Each row of a before or after table is a point. The points were changed in one or more steps. Then noise was added and the rows were shuffled. The steps act on how far a point lies along the listed directions, d1 being the first. Write out the steps. A step turns or swaps two directions, mirrors them in a line or flattens them onto one, adds a multiple of one to another, or multiplies one. Angles are multiples of 10 degrees, from the lower direction toward the higher: turns from -170 to 170, lines from 10 to 170 but not 90. Use the fewest steps. Two steps may share a direction if one is a turn and the other turns, adds or multiplies; they go together, in the order done. Otherwise the lowest direction goes first.
In the rows, 128 means zero.

Directions:
(1): [118 159  63]
(2): [199 120 114]
(3): [141 193 158]
Before, 13 rows:
[[210 174  71]
 [180 169 149]
 [145 164 145]
 [142 172 175]
 [131 121 147]
 [167 165  68]
 [188 145  44]
 [162 168 139]
 [127 204 194]
 [ 89 140 194]
 [ 96 168 163]
 [187 124 148]
 [123 150 155]]
After, 13 rows:
[[177 158 182]
 [113 185 209]
 [104 179 100]
 [ 82 179 137]
 [104 153 150]
 [ 52 106 114]
 [116 175 170]
 [ 89 157 145]
 [129 148 158]
 [ 41  98  79]
 [ 21 134 100]
 [140 140 188]
 [141 145 127]]
Steps: turn d1 and d3 by -50 degrees; turn d1 and d2 by -120 degrees

Directions:
(1): [134  99 126  90 125  37 108 182  82]
(2): [183 143  78 118  72  89 172 118 186]
(3): [ 87  53 135 197 138  95 154 133 172]
Before:
[[113 124 135 134 136 181 108  86 144]
 [125 108 140 164 130 100 130 109 163]
 [147 150 136  75 161 145  88 167  26]
 [ 78 131 204  88 211 167  35 142   7]
 [108 148 165 124 164 152  88 156  73]
 [145 200 167  81 149 158  77 122  64]
 [164 147 137  86 123 145 101 129 114]
 [144 193 114 106  93 172 112 109 140]
 [131 149 144 114 120 146 120 135  86]
 [136 122 110 141 138 142 161 130 129]
 [112 111  93 168 101 169 172 100 188]
 [125 125 123 151 118 149 135 115 148]]
After, 12 rows:
[[128 126 122 128 151 144 143 140 100]
 [129 132 155 117 144  97  91 130  99]
 [164 170 117 162  95 154 167  73 209]
 [ 95 148 138 166 122 192 118 100 160]
 [178 175  98 125  89 125 154 126 165]
 [122 137 136 122 133 150 107 130 104]
 [144 110 133 148 121 155 137 106 179]
 [238 191  57  83  48 107 179  77 211]
 [141 138 123 145  96 143 159 114 144]
 [138 152 126  94 125 171  97  94 121]
 [ 83 131 142 104 155 176  89 143  60]
 [186 125  69 156  89 133 197 110 196]]
Steps: turn d1 and d3 by -60 degrees; turn d2 and d3 by 140 degrees

Directions:
(1): [155 118 145 138  97  79 160 114 180  94  56  97 184 203]
(2): [ 86 132 123  38 148 134  95  63  61 131  93  77 139 156]
Before:
[[158 134 115 164 100 130 153 141 154 132 125 141 126 121]
 [173 140 120 190  93 144 183 168 213 120 144 155 160 132]
 [ 59 140 112  20 162 132 105  59  54 153 103  91 114 131]
 [101 134 100  95 132 178  93 103  65 159 180 158  88  74]
 [149 127 124 200 143 136 164 176 170 113 171 157  99  74]
 [113 123 129 144 123 159  87 162 115 170 177 152  54  43]
 [171 116 124 234 113 131 145 223 204 135 175 204  93  52]
 [ 99 122 139  87 142 159 113 122  63 160 179 151  81  72]
 [152 124 134 146 128 116 127 131 143 135 109 108 134 132]
 [167 142 137 164  99 117 151 165 175 105 125 137 161 141]
 [113 143 108  90 162 145  81 125  84 129 119 133 105 103]
 [127 122 102  76 151 157  87  95  93 134 170 114 136  91]]
After (12 x 14):
[[157 119 145 163  96  56 192 126 212 107  56 114 169 192]
 [129 133 133 123 133 137 108 119 112 144 119 110 118 120]
 [105 130 103 141 160 192  88 169  92 168 209 192  44   6]
 [173 117 129 204  80 115 165 154 196 124 140 184 137 126]
 [153 111 138 199  89 128 123 184 177 153 156 169  81  76]
 [182 113 121 158 108 114 145 137 193 105 136 127 173 135]
 [121 134 107 157 163 165 129 144 110 133 190 139  79  60]
 [ 94 161  93  78 150 198 113 107  81 165 195 135 114  89]
 [109 153 117  81 146 165  91 124  75 135 155 120 121 104]
 [164 129 120 167 119 103 123 156 166 101  88 152 136 146]
 [120 135 107 117 116 156 123 120 100 154 142 128 102  95]
 [168 110 160 190  89 101 173 170 185 123 139 178 131 119]]
Steps: swap d1 and d2
